Each row is a point. A path goes straight from each point to the next, and from the last back to the first. The post is the endless flat space through its rows: a point in 2 columns, a line in 3, a plane in 4, and so on, so that a path can go around it. How many times does the path go around the post? Going back the other way cancels.
In the rows, 128 means zero.

Post (2 x 3):
[[167 151 103]
 [ 99 110 146]]
Path (25 x 3):
[[114 155 119]
 [138 167  61]
 [ 88  80 150]
 [213 108 104]
 [198 140  58]
 [ 91 178  78]
 [218 231  49]
 [131 135  64]
 [186 182  53]
 [ 78 143 167]
 [127 193  87]
 [143 150  79]
 [160 101 101]
 [211 196  18]
 [130 165 100]
 [130 136 138]
 [112 157 108]
 [100 126  98]
 [141 100 133]
 [117  96 184]
 [133 184 127]
 [120 183  75]
 [169 150  81]
 [179 114 118]
 [128 127 148]]
Times around: 2

Post (5 x 6):
[[109 159 191 160 102  83]
 [182 183 130  82 128 131]
 [162 106  62  83 174 172]
 [ 93  87 166 111  97 101]
 [ 68 131  99 127 105 144]]
Path (20 x 6):
[[ 86 246 147 131  83 181]
 [ 77 109 136 133 208 108]
 [ 42 185 109  22  26 111]
 [ 51 106 133 124  69  99]
 [208 120 159 120  96 124]
 [102 211  98 124  98 172]
 [100 110 131  52 128 155]
 [181 191 203 114 153  67]
 [ 98 145 104  71 101 116]
 [187 168 180 120  93  78]
 [140  96 129 149 120 133]
 [117 126 164 104 100 153]
 [ 50 188  97  43  70 172]
 [120  89 209  70 142 122]
 [151 125 158  94 142 166]
 [ 86 121 156  64 108 121]
 [114  44 116  74 188  95]
 [ 89  70  38  73 120 157]
 [165 101 147 103 114 106]
 [136 200 150 171  92 153]]
Times around: 3

Post (8 x 9):
[[134 111 141 137  77  87 117  81  28]
 [111 102 162 101 133  98 169  39  87]
 [157 111  77 166 150 129  91 135 198]
 [173 139 169 195 105 114 119 124 148]
 [ 92 114 189 144 115 111 150 148  72]
 [ 79 186 128 124  95 161  74 189 193]
 [173 132 119  92 121 141 104 121 140]
 [140 133  75  98  94 105  70 182 200]]
Path (25 x 9):
[[145 126 102 149 108 157  68 131 159]
 [145 112 193 127 118  86 141 151 144]
 [184 135 108 169  99  36 103  75  81]
 [127 167  77  93  94 110 108 100 131]
 [109 150 173  88 126 192 162 208 174]
 [151 107 177 144  28  78  73 176 131]
 [103 104 135 141 143  85 109 111 130]
 [109 162 153  79 168  99 168 100 139]
 [199 188 124 124 119 160 153 140 205]
 [205 128 119 156 103 153 118  63 157]
 [132 130 116 174 111 134  74  22 147]
 [164 132 139 191 111 114  78 172  93]
 [120 179 129 177 134 129 128  73  62]
 [217 133 102  96  80 139 144  83 128]
 [136  93 140 142  79 144 106  75  50]
 [ 87 114 179 136  59  84 104 120  28]
 [163 139 136 189 169 145  60 186 170]
 [107  91 118 177 175 156  84 125  13]
 [131 122 183 120 186 154 168 245 151]
 [ 94 134 189 144  80 136 150 109   7]
 [150 123 118 101  16 133  89  80 129]
 [146  59 156 160 118  83 127  71  46]
 [ 87 149 126 124 132 152  98 125  72]
 [ 95 195  72 138  79 105  93 125  68]
 [ 75 130  71  99  92 143 132  92 103]]
Times around: 5

Post (13 x 14):
[[161  78 130 100 128 126 162  77 127 119 127 103 123  97]
 [103  95 147 151 161 109 122 135 124  80 123 148 156 141]
 [118 125  74 127 137 155 130 153 163  84 140 119  88 126]
 [103 126 121 122 150 109 106 156 153 162 121 137 117 140]
 [128 139 198 120 117  91  60  88 134 168 125 127 109  80]
 [154 139  74 104 167 124 158  78 115 131 131 164 151  68]
 [148  91  82 115 102 136 136  74  99 152 170 115 120  73]
 [101 172 125 144 123 130 150 188 142 126 151 163 132 184]
 [169  83 134 188 140 148 119 111 139 110 157 112 128 173]
 [139 145 145 173 198 123 136 165 104 112  83 122 160 172]
 [ 85 165 125 134 148 120 126 117 119 124 128 144 167 167]
 [137 113 144 162  81 115  89 106 135 121  69 141 117 133]
 [150 133 101 186 171 115 185 143 151 128 157  96 109 126]]
Path (32 x 14):
[[131 102  88 158 143 132 173 110 140 120 134 141 152 146]
 [103 142  96 225  82 143 106 151 154 157 169 155  72 135]
 [111 142 144 125 184 114  62 115 124 129 134 136 124 174]
 [123 128 115 158 132 104 124 183 123 139 130 127 126 227]
 [178 115 120 147 132 109 159 111 129 182 207 125 125 110]
 [174 110  92 208  89 131 142 190 121 178 133 171 161 182]
 [147 155 125 179  95 153 128 110 141 151 100  55  72 114]
 [103 101 141 124 156 121 151  82 131 165 137 175 161 165]
 [171 156 139 150 141 137 107 137 128 130  77 135 103 144]
 [177  96 144 156 133 102 116 123  98 142 120 109 128 158]
 [108 131 148 128 191 111  99 124 149  90 164 123 163 146]
 [191 107 164 154 179 117 143 152 134  97  92 133 151 130]
 [162 165  95 177 157 132 168 143 108 178 163 191 193 132]
 [134 131 123 181 118 129 103 120 117 173 121 113 115 123]
 [ 93 134 118 153 135 108 123 100 113 127 115 145 140 132]
 [141 156  84 146 134 171  52 125 132 134 166 102  83 136]
 [131 144 153 126 113 105 120 168 114 134 146 163 133 127]
 [111 105 186 144  72 101 107  69 141 133 159 100 147 109]
 [ 75 134 106 158 112 150 142 127 165  90  92 126 137 173]
 [144 149  71 192 156 139 142 141 135 169  85 171 145 103]
 [109  84 111 149 225 123 216 146 110 137 155 129 177 112]
 [141 149  81 106 103 210  92 120 113 103 166 154  92 143]
 [ 70 130 162 101 249  51 188 186 106 142 101 104 150 143]
 [ 93 144 159 118 204  66 125 138  98  88  93 115 166  97]
 [130 135  80  93 163 175  41 123  95  78  81 134 145 113]
 [189  98  87 197 126 199  44 132 128  95  85 170 146 163]
 [125 157 121  83 148 125 200 107 150  71 105 151 143  71]
 [147  66  97 118 118 147 159 123 158 173  94 126 133 201]
 [112 156 133 131 161 131 127  73 136  99 101 128 111 126]
 [136 131  95 107 130 126 122 146 104 168 120 111 113 129]
 [166 131 130 143 132 140 113 110 113 160 198  96 118 131]
 [153 142 202 161 122 113  79 100 162  79 137 159 146 114]]
Times around: 5

Post (17 x 18):
[[106 109 105 125 182 179 133 129  68 112  71 122 127 158 157 170  98 162]
 [163 149 123 128 120  76 160 117 114  94 129 108 136 114 124  93  93 119]
 [140 149  76 124 136 103  78 154 162 121 177 132 141 130 111  99 138  85]
 [ 81 112 101 121 143 167  97 146 144  92  85 124 132  93  96  95 110 136]
 [128 109 107 133 120  93 160  89 139  92 136 148  94 172  90  87 140 112]
 [128 142 112 105 161 111 107  97 173 128 139 146 117 113  77 171 159 131]
 [ 89 135 120 121 162  93  86 115 106 160 128  96 126 102 116  87 130 120]
 [123 136 119 180 125 128 145 119  98 148 115  97 159 124 137 121 149 127]
 [132 150  93  94 107 144 110 120 132 125  93 129 135 129 118 147  97 115]
 [ 76 164 136 128  94  85  87 143 115 119 147 123 194 142 131 107 125 137]
 [ 94 126 183 163 108 114 142 114 122 151 148 101 140 185 197 171  53 105]
 [209  91 125 129 153 138 155 109 106 234 154 141 147  53 141 157  89 174]
 [113  80 156 153 154 124 221 169  99 154  54 174 128 138 200  84  81 147]
 [130 114 137 135 115 101 167 160  54 100 123 152 131 160 124 167 114 122]
 [165 167 105 135 147 125 137 151 108 153 141 168 128  85  71 113 138 169]
 [141 149 141 106 141  99  86 136 136 106 101  80 122 125  96 128 162 176]
 [157 174 122  92 160 164  57 136 146 133 124 194 157  77 101 130 161 109]]
Path (23 x 18):
[[133 152 104 100 108  84 102 136 136 117 150 149 146 124 115 174  63 138]
 [ 77 154 118 116  98 154  58 120  86 152 102 122 101  93  96  75 152 115]
 [ 59 115 114 108  85 146 142  97 162 101 124 136 141 103  43 129 145 115]
 [ 94  90 132  98 133  98 128 141 120 126 139 138 135 190 129 182  71 140]
 [140 174 158  87 153  78  92  64 124 156 101 109 187 102 193 130  89 109]
 [125 101 141 114  94  86 136 108  82 127 148 141 122 126  99  93  94 180]
 [139 112  78  97 212 114 117 136 138 163 153 100  55 145 142 165 158  56]
 [155  74 135 118  76  99 179  87  91  38 100 184 142 149 111 128 135 170]
 [110 166 110 118 146  99 114 116  88 135 152 198 151  53  84 122  64 114]
 [112 127 128 164 101 149 120 112 112 132 102 124 121 139 144 117 117  81]
 [ 43  68  61 138 167 115 169 109  89  73  72  89 151 141 130  69  54 127]
 [ 80  45  43 166 176 186 164 144   7 180 126  99 139 119 111 138  87 129]
 [109 112  93 113 160 136  83 137 127 175 180  80  94 145 159 163  86  72]
 [ 96  98 129 107  84  31 160  69 102  74 152 127  71 160  82 193 101  55]
 [123 131 148 194 154 127 126 138 117 164  57 120 183 105 200  73 137 148]
 [107 128 128  91 153 161 104 106 191 161  45 132 144 128 129 136 153 165]
 [ 65 126 138  72 159 135 109 162 134 177 126 158  98  78  90 117 100 154]
 [ 83 139 144 146 125 152 127 141  81 121  72 104 152 181 145 132 126 165]
 [109 122 148 129  64 155 108 116 126 180  87 140 168 150 135 136  88 154]
 [138 199 177 141 121  81 140 105  80  71  39 143  98 167 161 111 142 117]
 [ 89  68 175 148 115  57 179  76  88  90 143 146  80 144  87 148 130 140]
 [148  95 111 144 124 139 145 126  93 128  74 116 129 112 123 103  91 145]
 [151 146 126 124 155 152 103 104  96 162 121 144 157 128 127 135 138 131]]
Times around: 0

Post (17 x 18):
[[164 121  85 137  94 144 124 113 119 134 155 144 144 163 152 126 113 142]
 [131 158 150 195 135 129 117 150 116 117 113 132 127 159 170 113 170 107]
 [ 60 106 146 188  96 139 147 137  50 101 165 115 122  85 118 104 110 182]
 [127 104 104 154  65 129 117 107 133 192 105 113 162  99 140 151 133 148]
 [148 179 127 178 124 131 186 145  69 126 135 181 130 159 100 161 216 151]
 [161 103  86 140 152 138  89 134 105 144 148 115 142 127 103 143 108 171]
 [142 108 153 141  92  91 137 115 124 130 107 121 161 149 128 154 146 119]
 [139 141 108 122 174 126 152 143 117 152 158 195 146 145 177 125  96 162]
 [142 102 120 132  80 145 131 109 117 143 104 157  78 112 161 119 163 155]
 [177 151 148 147 132 176 117 140 102 119 151 124 126 100 143 133 167  79]
 [124 130 166 145 127 140 101 136 122 176 152 154 131 128  70 160  96 198]
 [163 171 165 165 183  83  91 119  68 157 162  68 150 132 114 128 181  93]
 [ 86 144 139 130 134 103 168 147 141  40 164  83 120 125 159  76 133 129]
 [102 127 123 144 192 106 150 127 131  93 176 129 137 137 107  83 112 107]
 [134 123 136 176 146  95 115  62 143 187 121 123 165 127 123 169  73 178]
 [112 107 138 120 157 128 165 102 133 115 141 114 183 168  98 117 158 159]
 [107 125 114  99 121 128  93 117 166 105 136 131 132 168 170 160 116  99]]
Path (29 x 18):
[[148 127 122 136 121 172  55 128 144 161 105 114 105 164 124 149 128 154]
 [132 124  67 132  85 120  72 114  69 113 131  89 141 121 155 125 114 119]
 [158 128 171 161 110 145 104 135  84 178 119 169 124 145 174  79 171 164]
 [175  89  39 112 176 149 144 118  73 115 199  99 177 115  96 110 178 100]
 [178 126 136 203 136 120 130 103 121 185 137 128 202 188 169 171  97 124]
 [110 133 161 146 156 103 142 103  96 195 102 154 115 147 165 114 140 161]
 [106 132 158 107  81 114 178 113  96 136 115 111 206  89 118 127 128 141]
 [175 116  70 109 121 110 128 125 137 138 202 162 167 113  95 103  41 172]
 [121 165 156 197 157  73  65 162  48 145 160 118 116 138 170 139 156  89]
 [124 139 119 141  72 123 137 102 198 148 136  82 151 113 157 140 106 135]
 [128 188  77 179 114 215 126 137 175 189 112 163 159 190 129 169 146 155]
 [186 134 182 128 153 158 123  72 130 125 117 118 197 159 122 140  85 144]
 [137 176 127 182 130 142  90 148 188  99 110 135 135 144 147 150 147  98]
 [105 110 134 202 112 151 124 133  71  70 156 115 139 113 129 160 120 186]
 [182  93 128 188 157 121 108 162 108  85 116  69 126 170 124  56 195  98]
 [ 93 143 102 119 169 137 131  97 112 217 143 164 138 125 105 203 113 202]
 [ 95  81 126 176 151 139 163 146   7 149 163 104 239 124  65  74 167 127]
 [104 178 117 131 163 182 107  99  85 144 214 232 119 158  70 141 101 160]
 [167  78 143 103 133 136  96 145 105  79 135 135  94 163 113 125 172 155]
 [176 123 172 165 147 200  97 141 160 145 111 158 110 140  71 166 156 138]
 [136 153 113 145  86 113 123 151 159 197  82 176  81 184 137 158 171 148]
 [105 103 145 185 181 111 161 161 116 164 136 118 159 157 134  60  82 147]
 [100 158 104 191 124 111 145 154  66 169 199 152 146 159  88 152 144 115]
 [169 130 157 193  89 169 165 169 151 136 142 170 162 131  96 103 122 162]
 [133 123 152 142 100 186 125 110 142 102 119 162 145 127 144 152 109 166]
 [197 115  97 124 137 108  75  83 174 106  98 112 181 162 117 178 103  99]
 [116  78 129  93  92 132 121  85 103 144 139 128  87  88 164 104 151 222]
 [106 129  71 126 104 141  86 144 127 112 170  89 163 139 165 164 119 113]
 [130 110 152 163 112  60 189 125 116 182 137  98 121  97  83 105 128 174]]
Times around: 4

Post (17 x 18):
[[ 97 173 131  91  93 140 121  69 131  73 117 147 150 111 111 153 142 104]
 [113 117  69 120 101 164  99 184 132 228 154 122  96 128 188 134  99  96]
 [116 138 127 137  58 118 127 168 120 112 152 105  95 112 163 121 153 121]
 [122 170 118 105 103  98 140  72 145  97 150 150 123 113  67  92 101 146]
 [112 154 121 112 130  91 139  67 173  94 128 158 111  38 103 109 110 117]
 [120 134 163  81 131  81 192  85 162 129 136 105 142 112  82 130 121 106]
 [115 145 169 101 145 139 148  87 116 104 152 172  94 103  92 133 120 111]
 [143 132 126 161 119 141  85 208 148 174 139 122 126 150 183 143 165 149]
 [112 157 174 142 144 121 121  61 145 109 160 138 129 117  93  97  82  58]
 [138 125 159 125  68 149 140 135 153 151 148 110 116  81 155 120 167 163]
 [ 79 118 136 145  80 115 138 107 118 112 136 155 149  79  80 134 117 144]
 [179 136 114 138 117 104 169  84 153  74 131 122 132  72  89 132 111 130]
 [105 108 156  99 129 164 101 112 177 122 173 150 119 134 127 118  56  89]
 [112 144 103 156 125 171 121 200 118 173 121  94 122 129 205 128 122 184]
 [144 109 110 119 104 163  75 231  93 191 100  98 108 116 195  97 135 147]
 [105  79  92 126 145 137  48 179 107 222 183  97 100 130 219 138 119 130]
 [113 119 115 141 129 158 117 172 155 161 166  74 110 107 126 134 169 134]]
Path (30 x 18):
[[158 126 121 140 107  94 175 159 116 204  88 111  85 100 132 123 152 185]
 [170 151 100 143  88 118 137 132 136  91 150  93  66 105  98  47 123  95]
 [138 134 110 151 111 131  97 122 103 115 108 172 133  96 143 104 137 155]
 [108 102  64 212 145  84 101 148 138 217 203 107  80 127 129 154 151 150]
 [137 160 100 120 132  86 103 106  63  84 134 145  98 133 120 126  89 102]
 [100 124 165  89 101 126  93 123 169 160 174 175 128  83 100 144 112 113]
 [126 131 145 113  99  99 115 116 119  56 153 121 141 129 126 126 107  99]
 [189 151 119 125 148 130 101  97 166 129 152 140 121 117 107 116 155 102]
 [ 74 157 128  88  48 148 119  79 108  88 169 194  53  74 100 107 153 119]
 [ 83 101 143 183 150 149  58 111 179 161 157 153  92   7 155 125 121 169]
 [ 74 128 147  96 139 174  90 137 119 179 167 102 136 142 154 221 162  96]
 [ 98 158  86 150 131 142 130  86 102 150 162 124 148  81 138 130  87 140]
 [133  52 125  82 120  95 147 145 113 182 197  91  68  42 201  79 102 162]
 [147  95 132 183  71 132 124 136 100 125 159 118 118 113 135  71 141 182]
 [132  99 135 159  92 192 110 166 172 152 164  89 104 120 159 136 141 154]
 [111 126 179 116 147  69 108 120 106 107 157 107  77  87 161 143 151  66]
 [145 186 158 208 118 102 115  85 115 117 134 122 167  80 135  98 124 186]
 [108 109 120 110  86 124 129 178 122 189 109 111 151  83 154 107 125 101]
 [145 146 142 126 144  96 146 111  96 157 116 108 132 138 197 117 104  57]
 [105  87 158  94 119 169 107 137 133 188 105 124 102  91 144 107 157 190]
 [105  90 215  63  59  95 146 134 100 174 103 166  92  95 120 101  92 180]
 [163 168 158 150  69  75  86 196 109  53 107  99 140 159 116 123 179  96]
 [102 171  91 144 152 130 154  89 147 129 205 143 117 110 131 128  93 131]
 [104 136  94 122  42 133  86 148 152 144 139 210 129 102 148 115 166 186]
 [115  93 132 129  93 137 137 105 132 151 171 119 114 154 115 140  99  57]
 [170 139 189 127 161 161 148  90 151 145  75 168 114 101 171 118 107 163]
 [211 212 141 129 125 137 181  43 148  45  87 130 137 155 135  71 103 126]
 [ 67  51  85  95  40 127 179 180 168 212 211  81 123  34 149 122 144 161]
 [ 65 175 200 181  94  91 129 149 188 117 186  67 177 129 136 110 137 102]
 [167 197 164 182 116 105  65 105 178  26 166 169  73 109 134 112 123 112]]
Times around: 3

Post (17 x 18):
[[128 138 102 113  85 151  97  74 137 116 127 169 165  87  89 161 138 106]
 [100 124 119 126 136 104 178 150 148 109  96 119  86 169  98  94  97 116]
 [154 136 130 114 116 121 120 142 127 102  94  88  89 128 143 116 155 175]
 [140 113 103 184 152 120 134 139 153 135  88 153 163 120 138 136 156 141]
 [119 129 139 126 130 154 118 101 150 134 156 127  86 121 141 171 147 146]
 [ 85 128 109  98 137 117 164 169 126 130  76 126 127 178 114 111 143 101]
 [118 118 172 157 143 122 108 134  80 141 100 128 110 143 171 131 153 177]
 [145 127 152 168 162 129 114 143 103 112 118 118  86 149 133 139 163  78]
 [110 124 166 135 195 124 110 163 131 142  99 141 149 134 119 152 142 124]
 [173 113 148 152 133 162 120  80 135 174  92 121  68 153 148 137 172 130]
 [157 122 129 142  82 128 127 134 156 142 122 152 130 141 141 136 131 110]
 [173 194 127 140 137 141 130  43  93 163 159  75  94  51 135 130 126  93]
 [105 101 153 119 139  86 136  98 135 101 162  79 151 117 130  94 119 109]
 [107 144  86 140  77 128 111 123 148 170 120 136 151 134 112  97 120 106]
 [132 185 120 123 156 101 103  85 170 104 145  93  85 137 161 163  93  99]
 [119 151 127 134 146  83 124 145 131 104 126 100 129 163 120 155 121 141]
 [117  94 106 115 116 149 153 129 125 130  51 107  99 144 131 138 116 129]]
Path (27 x 18):
[[131 152 119  97 159 115 103  94 107 146 150 122 133 113 127 166 120 125]
 [ 95 103  57 122 117 141 110 205 140 115 110 127 138 123 113 150 154  63]
 [177 161 140 120  97 107 113  89 135 138 147 135 152 104  96 100 142 195]
 [ 78 143 129 199 149 118 147  47 142 184 144 108  73 151 216  86 107 249]
 [168 116 173 231 162  97  93 160  94 113 112 108 136 137 141 103 134 133]
 [126 139  85 115 182 141 163 139 130 119 172  79 113  85  96 129 142  99]
 [ 69 133 120  86 118  96 124 128 103 121 162 138 116 137 103 148 168 171]
 [147 103 163 184 162  82 142 175 123 155  75  99 155  97 152  96 172 124]
 [127 148  96 110  96 115  83 108 154  95  68 120 142 165 118 139 109  75]
 [110 116 132 105 124 126 171 112 171  77 106 128  97 165 133 111 107 112]
 [150 138 122 140 113 152 145 136 182 115  63 102  84 147 127 107 141 172]
 [117 150 209 109 124 120  80 102  96 111 169  97  88  99 154  99 146  85]
 [150 122 189 127  84  69  70 136  95 134 144  89 112 211 149 163 173  97]
 [147 162 106 137  92 121 127  59 133 106  97  41  76  81 188  92 192 188]
 [111 118 163 160 101 139  88  93 129  95 108 180 162 121 173 135 188 153]
 [125 135 151 109 146 140  78 129 186 105  22 201 128 162 171 157 177 118]
 [173 129 126 201  83 117 125 126 113 109 103 134 154 142 177 129 109  93]
 [173  87 153 147  86 148 139  57 135 113 111 157 125 128  93 115 169 124]
 [120 166 158  68 124 122 116 136 145 113 117 112  88 146 143 119 184 140]
 [116 135  85 147 107  96 148  86 133 147  82 111 114 151 186 173 105 166]
 [104 171  82  74 106 132  97 153 135 118 181 142 168  75  65 163 155 124]
 [146 102 148 153 149  96 138 161 131 198 105  91 144 151 118 176 124  79]
 [107 143 148 122  82 102  99 139  96 104  76 114 146 146 112 136 125  64]
 [124  85 144 108  95 145 138 131 173 101  68 142  67 127 198  76 149  47]
 [128 163 119  94  90  89  57 171 156 134 100 132  74 198 123 115 118  76]
 [132 123 110 130 104  93  67 132 114  72 169 125 144 176 130 138 191 148]
 [156 129 103 231 132 152  62 148 107 132 143 193 202 104 122 185 127 132]]
Times around: 0
